Each wall is flat, endless, passes through zero and stands at right angles to its row. A trip goes straight from one point to another. List the walls that it crosses, first one first.
In the rows, zero is written as 128.

Walls:
(1): 137 84
(2): 218 112
(3): 152 108
(4): 148 163
Trips:
124 172 to 233 114 -> 2, 3, 1
128 180 to 130 212 -> none

Walls:
(1): 208 82 185 119 87 181 96 86
(2): 114 139 158 190 18 174 175 145
(3): 153 73 112 104 131 227 132 63
(4): 207 85 121 95 140 100 131 76
Trips:
150 120 113 119 161 158 157 120 to 137 225 130 144 194 67 123 207 -> 1, 3, 4
120 111 130 92 206 110 205 60 to 75 88 150 122 151 145 103 138 -> 4
101 108 126 60 48 173 100 83 to 140 87 166 54 132 72 101 135 -> 2, 3
134 66 99 203 160 197 147 130 to 124 240 140 101 162 162 159 146 -> 1, 3, 2
124 44 86 164 191 166 109 132 to 135 70 96 125 130 124 149 48 -> none
212 111 189 137 121 96 42 87 to 107 136 26 166 46 40 147 148 -> 3, 2, 1, 4
70 97 225 96 144 228 143 142 to 96 79 129 53 197 112 130 185 -> 2, 1, 3, 4
88 97 69 186 176 61 72 174 to 85 114 139 165 185 169 108 156 -> 3
173 130 83 107 156 121 111 109 to 207 79 74 129 205 140 129 176 -> none
211 154 146 143 116 178 128 153 to 213 85 90 100 201 148 144 92 -> 2

Walls:
(1): 120 116 149 148 138 140 62 113 66 89 204 61 168 163
(2): 141 177 131 166 156 91 90 139 149 163 148 151 158 179
(3): 176 146 129 38 125 175 112 143 193 121 112 205 121 98
(4): 109 181 77 134 158 106 105 125 88 126 249 153 157 100
(5): 162 108 189 156 90 162 119 160 147 180 156 129 129 98
Trips:
124 124 132 67 65 139 164 139 159 44 159 157 144 150 to 138 57 90 112 88 167 92 55 115 91 123 164 118 141 -> 1
88 202 177 188 145 131 84 116 184 236 86 93 169 105 to 151 142 93 97 148 147 200 159 97 94 73 191 140 58 -> 3, 2, 5
141 72 90 130 74 102 108 118 111 99 131 203 155 64 to 106 104 149 199 80 125 138 129 106 151 121 86 94 161 -> 3, 4, 1
181 121 176 100 144 150 112 135 106 82 162 148 145 112 to 122 151 119 143 187 187 139 88 153 114 111 212 180 149 -> 2, 5, 1
171 164 112 153 175 86 173 91 88 127 122 124 166 159 to 176 159 80 202 93 111 132 177 150 159 153 123 104 130 -> 1, 5

Walls:
(1): 107 56 141 95 124 178 114 158 214 165 175 114 102 102 115 110 167 86 155
 163 120 94 103 133
(2): 59 185 106 125 197 164 60 166 184 110 156 73 75 79 135 97 89 180 193 115
 122 123 113 79
(3): 90 129 80 72 142 83 149 80 134 96 140 117 123 184 131 93 122 128 114 39
 136 126 108 162
(4): 120 132 119 126 117 169 124 156 89 164 154 112 156 129 112 126 136 130
 104 29 77 117 111 136
Trips:
71 92 72 91 95 170 121 146 158 69 63 135 144 110 143 187 143 88 149 156
 138 98 82 81 to 179 148 109 144 136 154 70 103 17 79 126 196 143 155 134 149 109 106 103
 49 169 124 180 130 -> 2, 3, 1, 4
170 127 154 165 50 156 166 145 152 84 132 203 145 142 132 77 109 62 50
 102 108 107 219 82 to 147 123 92 124 60 82 87 184 192 103 135 107 109 123 167 145 105 95 95 86
 161 87 175 115 -> 1, 3, 4, 2
167 175 179 79 104 176 110 132 117 148 185 77 103 129 151 130 102 109 91
 144 86 153 204 71 to 150 97 124 143 128 170 39 179 160 190 112 139 129 124 109 134 135 129 98
 170 188 183 118 207 -> 4, 2
182 130 120 170 101 130 99 181 209 124 92 173 102 131 176 82 125 126 162
 153 121 90 140 92 to 175 146 148 88 129 79 80 156 163 122 67 158 132 116 119 122 171 106 92
 77 111 152 107 149 -> 2, 3, 4, 1
168 195 228 144 147 79 187 159 54 111 173 186 101 212 49 113 86 135 61
 160 156 111 169 137 to 215 159 133 191 137 80 97 100 81 146 121 158 130 177 102 135 59 152 174
 89 137 115 153 149 -> 3, 4
138 146 94 181 45 87 177 148 151 127 56 136 190 191 124 82 40 134 51 136
 79 174 109 162 to 124 145 72 68 79 55 92 145 141 56 97 100 116 92 119 112 98 69 95 143 112
 190 183 160 -> 4
168 95 115 68 249 128 115 84 181 75 86 72 126 145 140 75 103 171 107 169
 122 73 113 136 to 206 135 168 174 172 86 147 147 147 122 94 125 161 99 77 143 99 84 111
 152 98 148 116 130 -> 3, 1, 2
100 134 147 185 145 158 165 157 162 116 66 175 150 167 166 143 112 186
 151 146 198 94 123 141 to 141 155 119 78 91 153 51 139 84 86 122 126 90 180 181 117 156 191 152
 148 155 126 34 216 -> 3
105 108 113 132 128 158 122 188 192 53 126 127 162 80 153 164 171 69 137
 76 120 166 232 89 to 165 109 195 116 133 110 100 108 136 110 66 177 146 84 163 146 81 97 183
 90 187 118 128 115 -> 4, 1, 2

Walls:
(1): 83 53 145 130 114 60 135 158 123 179 77 124 97 177 157 95 119 173 58 153
 174 154 121 53 79 113 112 151 141 162 108 146 154 154 118 188 109 133
 120 121 103 125 99 144 105 123 162 68
(2): 106 156 120 137 121 86 176 191 92 84 84 116 106 117 130 143 154 141 191
 92 125 158 143 126 63 179 65 113 176 160 101 111 105 207 141 119 158
 102 82 68 136 116 130 99 79 142 148 153
(3): 139 108 142 101 79 159 35 82 171 125 104 112 171 87 86 142 217 92 125
 175 110 129 100 131 134 126 124 145 157 131 152 122 132 142 191 116 121
 128 111 98 104 148 96 151 176 135 220 123
(4): 171 109 89 133 77 153 124 150 94 106 125 144 72 144 148 153 214 73 142
 134 149 141 238 133 131 101 166 105 101 149 88 115 100 104 81 142 113
 135 127 34 133 81 146 149 110 165 65 141
(5): 99 140 107 201 149 196 150 178 68 88 118 124 138 67 99 157 78 210 129
 158 111 118 125 134 64 142 155 152 86 125 121 112 45 152 103 157 143
 131 129 167 148 97 154 83 106 138 184 105
Trips:
83 133 169 136 156 128 154 188 127 170 161 115 168 181 187 166 159 93
 122 140 100 124 80 75 130 122 110 187 135 137 127 147 139 102 130 115
 96 143 139 147 139 126 157 193 71 96 150 156 to 105 121 113 170 159 189 119 113 107 148 150 75 99 154 140 154 96 166 136
 117 75 160 158 133 91 118 148 135 171 114 178 109 169 134 123 135 165
 121 105 181 130 167 134 115 119 136 125 114 -> 5, 1
46 88 210 171 138 67 173 153 107 138 94 144 103 106 144 84 169 215 139
 146 70 145 102 153 183 169 165 97 196 109 78 79 124 105 127 141 158 103
 97 142 144 119 130 199 187 103 134 124 to 72 78 129 165 89 137 112 119 208 38 133 156 169 138 123 114 161 125 212
 126 161 113 130 42 120 92 98 161 103 75 173 119 130 193 162 153 150 146
 109 91 189 151 101 97 116 115 109 148 -> 3, 5
86 133 95 125 141 112 113 144 125 205 157 141 175 194 124 142 108 131 71
 145 128 166 114 146 127 188 109 149 122 107 146 105 146 195 149 73 97
 170 85 152 206 169 153 159 152 135 155 128 to 100 147 122 176 169 129 84 123 56 173 138 110 92 155 157 83 202 101 148
 181 107 164 121 104 100 115 151 136 214 137 128 144 113 79 131 77 113
 134 118 159 74 163 75 158 27 55 189 29 -> 2
118 85 137 107 87 77 89 105 149 114 103 43 152 123 105 155 125 175 55
 137 148 115 92 116 56 137 139 126 129 155 108 148 94 118 125 162 132
 126 126 85 138 112 137 174 198 54 129 148 to 107 184 150 71 64 103 172 98 184 189 152 192 148 116 81 163 117 155 85
 75 88 125 153 160 100 95 95 82 114 161 120 114 146 177 147 130 203 96
 111 132 137 151 120 208 147 134 109 122 -> 5, 2, 1
128 102 146 133 114 111 145 119 148 121 169 88 200 123 100 68 114 97 134
 102 177 161 46 141 75 154 76 97 164 176 145 95 137 151 63 161 110 136
 133 115 133 64 118 128 122 197 160 100 to 162 108 99 121 176 147 249 166 155 151 194 129 166 130 160 155 139 85
 179 158 151 168 123 105 141 196 174 131 166 164 58 124 103 141 151 98
 154 158 146 88 152 85 155 228 148 92 131 136 -> 5, 3, 4, 1
106 162 177 162 148 68 117 152 79 118 137 160 117 150 137 117 137 120 82
 170 164 142 149 142 166 170 164 117 109 168 127 80 78 118 150 97 164
 164 112 120 129 154 130 139 106 103 112 151 to 177 127 128 150 102 152 70 98 164 132 62 89 136 111 90 53 126 72 50 128
 184 140 66 60 125 108 165 143 171 142 128 177 115 83 154 171 118 117
 104 127 177 143 156 128 121 179 146 160 -> 5, 2, 3, 4
145 116 145 146 139 109 99 140 156 90 45 90 162 112 158 161 148 134 150
 172 123 74 108 125 92 167 104 130 145 114 135 100 122 128 101 116 82
 108 94 110 41 88 159 152 95 136 141 115 to 180 158 145 123 208 122 132 148 112 173 88 144 90 85 106 104 144 171 114
 72 144 146 134 85 127 156 113 153 78 94 84 87 70 128 153 164 183 118
 115 151 175 194 83 105 121 112 123 106 -> 4, 3
